Every row gives one point. To make a cloud, some directions were put in groups of two or more. Within a group, all points are equally far from the middle, so they leave a hole (a ring in 2 directions, a hollow ball in 3). The other directions are filled evenly. Then the cloud was stretched, turned, moved and blurred a little. Count the holes, and give their numbers of directions, smallest first.
In the rows, zero is written as 128.

Cloud (22 x 3):
[[160  88 190]
 [150 161 144]
 [118 151 164]
 [182 114 132]
 [152  95 197]
 [102 100 169]
 [134 143 103]
 [100 134 130]
 [161 135 106]
 [108 101 121]
 [154  70 153]
 [178  88 161]
 [175 144 139]
 [133  76 182]
 [101 108 127]
 [108  86 163]
 [183 106 136]
 [160 118 193]
 [133  73 136]
 [133  73 137]
 [126  97 109]
 [178  97 174]]
Holes: 1 (3)

Cloud, 27 rows:
[[174 112  78 131]
 [ 80 130  87 128]
 [146 156  81  83]
 [103  77  99 146]
 [109  89 124 165]
 [116 157 159 144]
 [183  97 107 136]
 [138  89  87  79]
 [174 112 153  93]
 [186 138 128 140]
 [169 131  74 138]
 [116  94 161 149]
 [116  71 112 153]
 [151 113 133  63]
 [139 102 111  61]
 [146 150  75 152]
 [164  86 158 116]
 [ 80 117 129  91]
 [187 108 110 139]
 [ 80 104  91 124]
 [ 74 121 106 104]
 [160 142 118  66]
 [156 125  70  93]
 [124  67  90 122]
 [133 100 135  64]
 [ 89 162  94 111]
 [107 154  72 138]]
Holes: 2 (2, 2)

Cloud (46 x 6):
[[119 117  82 180 148 135]
 [153 151 133 103 160 185]
 [116 137  81 111 152 195]
 [ 54 147  98  95 116 156]
 [ 79 116 159 114 150  97]
 [132 139 169  95  93 161]
 [145 179 123 180 131 145]
 [ 55 105 121 113 128 189]
 [ 78 155  99 184 143 126]
 [111 103 182 138  98 112]
 [151 126 120 103  83 172]
 [115 185 138  83 122 168]
 [150  82 131 173 141 170]
 [ 63 127 102 150 175 134]
 [116 145 183 141  94 173]
 [122 183 107 114 134 198]
 [142  96 127 111 143 100]
 [ 98 172 151  94 102 116]
 [119 160 145 151  68 147]
 [ 95 115 180 137  98 104]
 [140 119  97  87  99 139]
 [109 144 168 131 162 102]
 [101 106 152 152 182 119]
 [126 154 173 178 127 112]
 [106 103 101 118 175 190]
 [168 126 120 165 144 180]
 [ 82 173 101 129 110 104]
 [ 95 150  92 149 132 206]
 [ 89 140 111 160  77 172]
 [112 103 158  76 138 132]
 [ 69  97 130 184 106 123]
 [118  60 117 152 102 137]
 [104  82 118 177 146 181]
 [112 180 117 155 109 101]
 [156 122 133 105 127 202]
 [140  75 108 124  92 142]
 [120 191 142 100 152 153]
 [ 85 109 103 166  93 177]
 [ 45 126 137 106 116 115]
 [ 69 121 143 181 155 111]
 [108 201 128 153 152 147]
 [112 158 104 100  77 159]
 [ 65 177 131 118 127 107]
 [144  88 115 159 151 112]
 [ 54 150 155 119 142 188]
 [ 59 146 123 166 166 171]]
Holes: 2 (3, 3)
